Each point is reached from the start by the listed moves, each made once or not at all, plus a little noise. Is the number of moves made odd or even? Then give how often each move was made.

Moves:
(1): [31 25 40]
(2): [-46  35  13]
Start: [-7 -3  4]
Points:
[24 20 43] => odd (1, 0)
[-23  60  58] => even (1, 1)

Moves:
(1): [ 14   3  -1 -10   8 -15   5   1   1 -29   7]
(2): [ -6  21   0 -18   7 -23 -15 -29  21   1  -6]
(3): [-19  -9  17   3   1   3  -7   6   6   1  23]
(4): [-17  16 -14  -1   3 -13 -12  22   4   7  -7]
(5): [-4 -7  0  1 24 14  9 11  4 -5 -7]
(6): [  9  12 -22   9   5  14 -14   2  21  -8   9]
(7): [-12  -7   7  14  -3   0   9  -1   1   2  -5]
(8): [  1 -13  -9 -18   9 -24  19  29   7 -10   2]
Start: [ -5   6 -20   9  -5   8   2   6   3  -5  -1]
Points:
[-18  12 -28 -11  21 -38   0  14  60 -49  31] => even (1, 1, 1, 0, 0, 1, 1, 1)
[-30  32 -30  -5  33 -30  -1  11  35 -30 -18] => odd (1, 1, 0, 1, 1, 0, 1, 0)
[-48  13 -32  35  24  26 -14  45  39 -10  11] => odd (0, 0, 1, 1, 1, 1, 1, 0)
[-14   8 -12 -33  19 -52   4  14  37 -41  26] => even (1, 1, 1, 0, 0, 0, 0, 1)
[-20 -22 -22   5  25  -2  39  45  15 -19 -11] => odd (0, 0, 0, 0, 1, 0, 1, 1)
[-11  -7 -27   7  16 -16  14  43  38 -50  35] => odd (1, 0, 1, 0, 0, 1, 1, 1)

Moves:
(1): [ -4 -10  -3   6  -5   0  -8   1   3   2   2   6   1  -1   2   1  -3 -13
   0]
(2): [-2  7  6  7  5  1 -9  2  7 -8 -6  2 -6 -4  8  0 -3  0  2]
(3): [ 7 -5  7 -2  1  2  0  5  0  0  6  2 -9 -1 -3 -7 -1  0 -1]
(4): [ -9  -3   1  11  -8   4 -10  -2  -9   7  -5  -8   4   2   0   1   5   1
  -1]
(5): [ -2 -14   0  -8  10  -5  10  10   0   0  -7   0 -13 -10   2   3   8   8
  -6]
(6): [ 12  -2  10  -5   3   9 -11   1   9   9   0   1   0  -1   2   1  -3   3
   0]
(7): [  6   0  -8   8  -4  -2  18 -22  -6  -8  -8   9   7  -6   0   2 -16   5
   0]
(8): [ 5 -2  2  4 -6 -3  3  7 -5 -4 -4  6  0 -4 -4  7 -5  2  4]
(9): [ -8  -6  -1   5  10  -1   2  -1   7  -4   2  -2 -10   3  -9   1  -2   6
   4]
(10): [10 -3 -4  7  7 -5 15  4 -9  1  2  2 -3  3  4  6  6  5  1]
(11): [  1 -12   5   2   2  -2  -2  -6   5  -5  18   7  10   1   4  -3  -5   6
  -2]
(12): [-25   3   1   2   9   7  -2   5  12  -3   3  12 -10  -5  -4  -7   2  -4
  -8]
(13): [ -6   2 -14   0  -2   1   3  -6   4  -3  -1   8   7   3  -1 -13  -4   9
   7]
(14): [  1   0   1   2   2 -12  -4   7  -2  -9  -9  12   2   8  10  -3 -14  -4
  -2]
(15): [ -8   2  -3  -1 -12   3   9  -1   4   0  -5  -2   0  14   6   6   0   1
   0]
(16): [  1   0  -4   8  -3 -11  -4   0   0   1   1  -2   1  -2   0   1   1   2
  -5]
(17): [ 1 -3  0 -4  1  1  1  5 -2 -6 -6  6 -6  4 -1  2  7 -7 -2]
(18): [ 6 -1 -4 -3  4  8 -1 -4 -4  3  7  0 -9 -5  2  5 -6  2  2]
Start: [ -7  -2   6  -1 -12  13   5   3   1  -1   4   7  -3   5   5  -7   3  -9
   8]
Points:
[  2 -28  -5  37   5 -12  27  10 -23 -28 -30  34 -37  -7  16  19 -17  11
   6] => odd (0, 1, 0, 1, 1, 0, 1, 1, 1, 1, 0, 0, 0, 1, 0, 1, 1, 1)
[ -5  -1 -22  12 -22  10  49 -21  -5 -10  -8  23   8  19  14  -6 -11  10
  17] => even (0, 0, 0, 0, 0, 0, 1, 0, 0, 1, 0, 0, 1, 0, 1, 0, 0, 0)
[-60 -18 -17  17 -12  23  -5   7  14 -14  -8  41 -24  27  10 -14 -13 -18
   7] => odd (1, 0, 0, 1, 0, 0, 0, 0, 1, 0, 0, 1, 1, 1, 1, 0, 1, 1)
[-17 -19   6  49 -13  -6   4  14 -10 -28 -21  55 -24   0  17  -3 -19 -23
  -4] => odd (1, 1, 1, 1, 0, 0, 1, 1, 0, 1, 0, 1, 0, 1, 0, 1, 1, 0)
[-34 -30 -13  54 -13  15  19 -15  11 -21  16  49 -21   3  11  -8 -27  12
  12] => even (1, 1, 1, 1, 0, 0, 1, 1, 1, 1, 1, 1, 1, 0, 1, 1, 0, 1)
[-18 -17 -17   6  -2  10  44   0  14 -10 -16  41 -19   5  13  -5   5  12
  -4] => odd (0, 0, 0, 0, 1, 1, 1, 0, 0, 1, 0, 1, 1, 0, 1, 1, 1, 0)
[-19 -27   3  36  -2  10 -25  16  10 -16   5  60 -12   2  27  -9 -18  -8
   3] => odd (1, 1, 0, 1, 0, 1, 0, 1, 0, 1, 1, 1, 1, 1, 0, 1, 1, 1)

Moves:
(1): [  6  -1   1  11  -3  -1   0   6   2  -6   1  -8   3  -2 -12   7   3  -7
  -3  -2  -1   0  -1  -8  -5   0]
(2): [-12  -4   7  11 -11   8  13   9  -5 -10   7   5  -1  -2  -6   2   3   4
   2  -4   3  -2  11 -15  11   1]
(3): [-4 -7 11  5  5 -1 -8  1 -3 -1  1 -4  0  6 11  6 -2 -2 12 -5 -7  7 -8  2
 -8 -5]
(4): [ 11   6   7   4  -1   6   7  -2  -8   6  -7 -10  -5 -10  -8  -3  -6  -4
  -5  -3  -9   4   1  12   0   9]
(5): [-1  7  1 -4 -1  6 -4  1  8  8  1  1  3 -1 -3 -1  6 -8  2 -4  4 -6  9  7
  3  3]
(6): [  6  -1  -1  -3   0   2   3   1  -6 -10  -1   8   4   7  -2  -1  10  -2
   1   5   0 -10  12  -3   1  -7]
(7): [  9   0  -1   1   6  14  -6  -9   0   6   6  -3  -4   9   2  13   2   7
  -6  -3 -13   0   8  -7  -5   7]
(8): [-2 -6  5  7 -1  5  3  4  0 -1 -2 -2  0  7 -3  4  8  1 -6  9  5 -1  5 -4
 -1 -5]
(9): [ 2  5 -5  7 -3 -2 -5  0 -9 13 -3 -2  3  1  5  7 -5 -6  1  0 -2 -6 -1  5
 -7 -1]
(10): [-12 -16   1  -4   0  -5 -13 -11  -5  -4  -1  -4   8  13  10  16 -15  -2
  -3  -4  -4   0 -12   6   3  -4]
(11): [ 3 10 -2 -2 -6 -3  1  1 -3 -3  1  6 -1  2 -5  1  7  3 -1 -1 -8 10  4 -4
 -2 -4]
(12): [ 2  4  4  5  9  1  4 -2 11 -1 -6  3  6  3  4  4  2 -2 -4 -7 -2  5 10  1
  5 -2]
(13): [  2   4  -2  -2  -3  -3   0 -10   7  13 -11   2  -2  -4   2   3  -2   3
   3 -13  -6   0 -13   5  -8   1]
(14): [  9 -12   3   8  -2  -5  -6   5  -2   1   3  -9   5   6  -6   1  -9   6
   3  -7  -5   4  -6   1  -7   1]
(15): [-11  -3   4   2   2   3   0  17  -6   6 -14  -8   6  -3  -2   1  -4   5
   7   6  -4  -8   6  -7   0  -3]
(16): [ -4   8   0  10   3   2   1   6   1   4   0  12   8   6  -4  -4   6   2
   7  17   0 -12   1  -2   5   2]
(17): [  0  -4 -10   2  -3   4   9  -1   4  -1   6   1   6   2   2   5   3  -1
   3  -2  -9  -3   9  -3  -1  -4]
(18): [  6  14  -1   6  -8  -6   5   0  11   3  -2  -6   4 -10   7 -10   4   0
   1   1  -5   0   1   2   4  -7]
(19): [ 10  -6   2   4 -11  -1 -11  -1  -8   4  -7  -3   7  -2  -2 -12  12   1
   1   4  -5   6  14   1  -7  26]
(20): [  3  -7  -6   4 -12   1   0   8  -1  -7   3   0  -3   5  -3  -3   3   2
  -6   2   2  -5  -2   2   0  -1]
(21): [ -1  12   0 -13   1  -3   5   5 -10   0   3   1   3  -1   7   8   3   5
  -3   2  -3 -11   0   0  -2   2]
(22): [  9   0  -6  -4 -11  -7  13   9   6   2  -3  -5  -1   9   3   3  -8 -17
  -1   9  -3   0  -6  -4  14  -3]
(23): [ -2 -13   4   4   3  -4  -5   3  -1  -3   4   1  -4  -3  -3   5   7   4
  -4   9  -3  -7   3 -10  -2  -5]
(24): [ -9   8  -1   4  -1  -3   4  -1   4   4  -5  -3  -3   2   1 -18  -4  -5
  -6  -3   1  -2  13  -2   6   4]
Start: [  0   7   7   1  -3 -14  -7   7   0  -7  13   1   5 -18  10  -4 -13   1
  11   0   2   0 -10  11  20 -13]
Points:
[ 13  -2   3  31 -37 -14   4  40 -32 -32  34  -1  23   8   3  29   5   1
  18 -13 -29 -17   6 -10   0 -32] => even (1, 1, 1, 0, 0, 1, 0, 0, 1, 0, 1, 0, 0, 1, 0, 0, 1, 0, 0, 1, 1, 0, 0, 0)
[ 12   8  -6  36 -39 -15 -18   4  26  17   1 -23  30  15  25   0  -7 -25
  15  -4 -44 -17   2   9  21   6] => odd (1, 0, 1, 0, 1, 0, 1, 0, 0, 1, 0, 0, 1, 0, 0, 1, 1, 1, 1, 1, 0, 1, 0, 1)
[ 53  43   7  42 -27 -24   2  21   1  22  -2 -23  21   3  13  28 -13  -9
  10 -10 -60  -4 -23  16   7 -13] => even (1, 0, 1, 1, 0, 0, 1, 0, 1, 0, 1, 1, 1, 1, 0, 1, 0, 1, 0, 1, 1, 1, 0, 0)
[ 16   2  17  24 -29 -22   3  37   8  -2  -4 -47  39   1  22  26 -34 -22
  16 -14 -45 -14 -11  22  27 -27] => odd (1, 0, 1, 1, 1, 0, 0, 0, 0, 1, 0, 1, 0, 1, 1, 0, 1, 1, 0, 1, 1, 1, 0, 0)
[-13  -5  27  20 -32 -36  -2  31 -33  13 -14 -30  13  -1  18  28 -49  -3
  18 -14 -46 -12 -18   1  23 -23] => odd (0, 1, 1, 1, 0, 0, 0, 0, 1, 1, 1, 0, 1, 1, 1, 0, 0, 0, 0, 0, 1, 1, 1, 1)
[ 16  19  18  28 -44 -22  -5  34  -8   9 -27 -24  36   9  -5 -27  -7 -16
  12  28 -31 -15  31  15  38   1] => odd (0, 0, 0, 1, 1, 1, 0, 1, 0, 1, 1, 0, 0, 1, 1, 1, 0, 1, 1, 0, 0, 1, 0, 1)
[ 11  15  11  40 -20 -10  17  52   7  -8  -7  -5  21   5 -10  -2   8 -30
  15  21 -39 -31  43  -7  36 -30] => even (1, 0, 1, 1, 1, 1, 0, 0, 0, 0, 1, 1, 0, 0, 1, 1, 1, 0, 0, 1, 0, 1, 1, 1)
[-10  23  40  50   2  22  -1  23  -2  35 -16  -6  19  -8   8  25  -5   0
  23  -7 -32 -21  16   8  16  -4] => odd (0, 1, 1, 1, 1, 0, 1, 1, 1, 0, 0, 1, 1, 0, 1, 1, 0, 0, 0, 0, 0, 0, 0, 0)
